Each row of a before or after table is a point. The points were changed in one or more steps. Then noise was added and the rows were shuffled. The steps act on columns, c1 being the first. Write out the steps. A step turns or swaps two columns, mirrors them in a line or flattens them onto one, adds a multiple of one to another, or multiplies or shifts one. Angles are multiples of 10 degrees, from the lower column toward the higher: turns from -170 to 170, lines from 10 to 170 but not 90. Use the fewest steps. Two steps may share a column if one is a turn and the other turns, adds or multiplies; they go together, in the order done. Otherwise the lowest column goes first.

Before (13 x 3)
[[ 10  -3 -21]
 [ 23  54  30]
 [ 32 -22  -9]
 [-21 -48 -38]
 [ 15  -7  30]
 [  2   2 -15]
 [  3 -27  49]
 [-46  23   9]
 [ -2  -3  17]
 [-32  39   8]
 [-65 -37  38]
 [ 16   6  13]
 [  5  20 -17]]
After (13 x 3)
[[ 18   1  11]
 [-16  47   5]
 [  2   3 -13]
 [ -5  -4  17]
 [ 39  45  28]
 [ -7 -28  51]
 [-38 -38 -39]
 [  8  -4 -22]
 [-74 -11  37]
 [ 22 -32 -11]
 [ 14  -9  29]
 [-36  39   8]
 [ 14  19 -18]]
Steps: turn c1 and c2 by -20 degrees

Before (9 x 6)
[[-19 -18  28 -27 -22 -38]
 [-28 -14  20  28 -53  34]
 [-17  36  15  -3  20 -32]
 [ 18 -18  65  35   6  36]
 [ 13  -8 -12  53  25  27]
 [-49 -30  -2  45 -12 -13]
 [ 32  -2  26  21   9 -40]
 [ 19  23  22  35  22  -5]
 [ -8  19   4  10 -50 -36]]
After (9 x 6)
[[ -3  36  23  16  -6   5]
 [ 22  -3  15 -22 -20 -39]
 [-23 -17 -12  10 -34 -56]
 [ 38  -8  20   5  20  19]
 [ 26 -18  28  -7 -59  18]
 [ 11 -15 -43  35 -39  20]
 [  3  19 -47  10 -23 -17]
 [ 27  22  27  -5 -13  16]
 [ 18 -30 -10  62  -1 -43]]
Steps: turn c1 and c4 by -70 degrees; multiply c1 by 0.7; add 1 times c2 to c6; turn c3 and c5 by -70 degrees

Before (13 x 9)
[[-49  -8  32   7   9  -5  18   6 -29]
 [ -5 -29   3  19  -9 -44  38   6 -27]
 [  4 -72  20  32   3 -17  -6  30  -6]
 [  8  59   3 -26  50 -31  10   4 -34]
 [  5 -33  25   9  -8   9  12  -2 -24]
 [ 20  58 -21 -52  19  -5  40  32 -45]
 [  5   2   0  30  -6   2  12 -12 -10]
 [ -1  24 -45 -25  57  -1  33   3 -39]
 [-63   9   4 -66  -1 -43  11 -28  50]
 [-13 -32  23 -14  -7 -14 -14 -34 -51]
 [-82  24 -37 -61 -13 -55  24  -1  50]
 [-69  29 -31 -40 -15 -50 -15   1  19]
 [ -4 -35  10  23   2 -34  29  -4 -11]]
After (13 x 9)
[[-20   3  31   5 -31  -6  17   4 -30]
 [  3  13  -1  13 -46 -13  11 -12  -9]
 [ -3 -19   4  30 -49 -34  35   6 -27]
 [ -1 -25  10  27 -38 -31  29  -4 -12]
 [  1 -25  24   1 -49   1  12  -1 -23]
 [-32  35 -37   2 -53  -2  24  -1  51]
 [  2 -63  20  21 -37 -27  -7  31  -6]
 [  8  67 -22 -20 -21  22  39  33 -45]
 [-26  20   4  -7 -39   6  10 -27  48]
 [  0  34 -45 -10  17  12  32   3 -38]
 [  1  71   3   4  10  -6  11   4 -35]
 [ -4 -23  22   2 -47  -1 -14 -34 -51]
 [-28  39 -31   8 -56  -9 -16   0  19]]
Steps: multiply c1 by 0.4; shift c2 by 10; flatten c4 and c6 onto the line at 130 degrees; shift c5 by -40

Before (11 x 12)
[[ 18  19  50   6  -6  32  -4  19  -4  19  -6   0]
 [-17  44  14  23  -2 -11   5  31 -65   7   6  14]
 [ 26  -2   9 -11 -27  23 -17  27  16   5 -14  22]
 [ -7   9  13 -17 -23  30 -12 -15 -34   0 -32 -18]
 [ 21 -14  51 -45 -27 -22  -9  -5  18 -41   3 -11]
 [-23  23  -9 -11  31  -6  33  -1 -20  10  32  10]
 [  3  32  13  11 -15  35  12  35  -5  -8 -42  -7]
 [-31  56 -15   9  13 -11  26  -6  -9  50 -21  14]
 [ -6  44 -29  23 -26 -37   1 -39   0 -32  38 -33]
 [-26  49  -4 -31 -28 -14 -17 -44  19 -42  33 -13]
 [ 24  -1  23 -45 -16  -3 -41  19  42 -20   3 -35]]
After (11 x 12)
[[ 20  -4  10  94 -27 -21 -51   5  24  13   1 -10]
 [-18   7  10 -38  -3 -11 -11 -15 -78   5 -26  13]
 [-22  11  28   6  32  -6  18  26 -29 -15 -21   8]
 [ -5  41  -7  -6 -25 -39  28  55 -21  39   5 -33]
 [  2  24  15  -9 -15  34  -7 -55 -20  13   0  -5]
 [-30  45  19 -53  14 -10  22 -12 -38 -39  19  14]
 [-26  54 -16  78 -29 -13  -3  55 -10  21  12 -12]
 [ 27   7 -12  11 -27  21 -15 -28  14 -10 -11  22]
 [ 19  14  13 -24  -6  33 -49 -16 -12 -15 -11  -1]
 [ 25  20 -31  79 -17  -5 -33 -12  38  -4 -17 -37]
 [ -7 -10  -8  24 -23  30 -17 -15 -35  -8  32 -18]]
Steps: turn c2 and c9 by -30 degrees; turn c3 and c7 by -70 degrees; turn c4 and c10 by 150 degrees; multiply c4 by 1.6; turn c8 and c11 by -130 degrees

Before (14 x 18)
[[ -9  -1  25  23 -28 -24 -19   3 -23 -29  13  14   7  18   7   3 -18 -15]
 [-21  -2 -24 -14   7  14 -25   4  17   8  -5 -21   8  20 -11  26 -24  -8]
 [  1   4 -18 -17  20   7  15  -7  13  -4  -6 -24   4  11  11  13 -10  -5]
 [ -2  20  24  21 -13 -31  -8  -2  13  19  -7  -9   8  13 -19   5 -32  -7]
 [ 43  -5  -2 -12  28 -13 -27  12 -21 -15  31   7 -17  -3  23  20  15 -14]
 [ -7 -12  -5   3  26  -3  -9  18  -3  15  -8 -33   6  12  20  11  -2   6]
 [ 15 -23  -1  25  17 -19  -8  -2 -23 -15  34   9 -20  -8  13  14   3 -47]
 [-33  -1   3   4  22  14   5 -12  12  19 -15  11  10  25  -8  30 -27  -1]
 [ -3  -5   9  24  13 -23 -20   4   6 -23  30  19  -8  10   4 -16  -9 -18]
 [-17 -13  -3 -11  19  -3 -11 -19  13   6 -10 -19  25   0 -19  19 -25  12]
 [-15  -4   2   9   2   8   0 -10   7  19  15  -1  33  28 -15   7 -14 -11]
 [  3   2 -10  -4  23  -1 -12  19  -2  -9  12   1  10 -21  26  22  12 -24]
 [-17   7   6  20   2  -6  -4   7 -19  -6  -9   7   5  16 -27  -4  -2 -14]
 [ -5   1  10   7  24  31  -4   3   7   8 -14 -19  18   9  -9  11 -34  -9]]
After (14 x 18)
[[ -5  -1  41   0 -28 -24 -19  11 -24 -28  12  -4 -42  16   7   3  -4 -26]
 [ -8   6   8   2   4 -10  -5  19 -21  -6  -8 -19 -45  17 -27  -4  -6 -26]
 [ -8  22  13  -4 -14 -29  -9   1  14  20  -6 -34 -41  14 -19   4  24 -20]
 [ 55   2  -6  22  23   0 -12   5  -2 -11  13  29 -39 -17  26  23  -7 -11]
 [-75 -14  -2  -6  17  -1 -10   4  13   4  -9 -27 -25  -3 -17  19  31  18]
 [-20  -2 -27  15   6  15 -25  22  15   7  -3 -18 -42  18 -10  27  30   7]
 [-83  -1  -6  -1  22  16   7  21  12  16 -13 -53 -38  26  -7  30   3  -3]
 [ 94  -8   6  17  30 -14 -27 -30 -21 -17  29  56 -65  -3  21  22 -14   5]
 [ -1   1   8   5  22  30  -3   4   7   7 -12 -43 -35  11  -9   9  34 -12]
 [-15   2 -17  12  19   7  15  -4  13  -4  -8  -3 -44  10   9  15  27  14]
 [ 37 -13 -12  -5  25  -3  -9  16  -1  15  -8   3 -42   9  22  11  29  -1]
 [ 16 -23   7  28  17 -22  -9 -13 -23 -17  35  48 -68 -10  11  16 -11 -44]
 [  6  -4  21   2  14 -25 -19   5   5 -22  32  25 -58   9   4 -16 -12 -31]
 [-47  -8 -10   3   3   7   1  11  10  18  14  10 -19  30 -15   8  10 -16]]
Steps: turn c1 and c8 by -60 degrees; multiply c1 by 3; add -0.5 times c10 to c3; mirror c4 and c18 in the line at 120 degrees; turn c12 and c17 by -120 degrees; add 1.5 times c11 to c12; shift c13 by -50
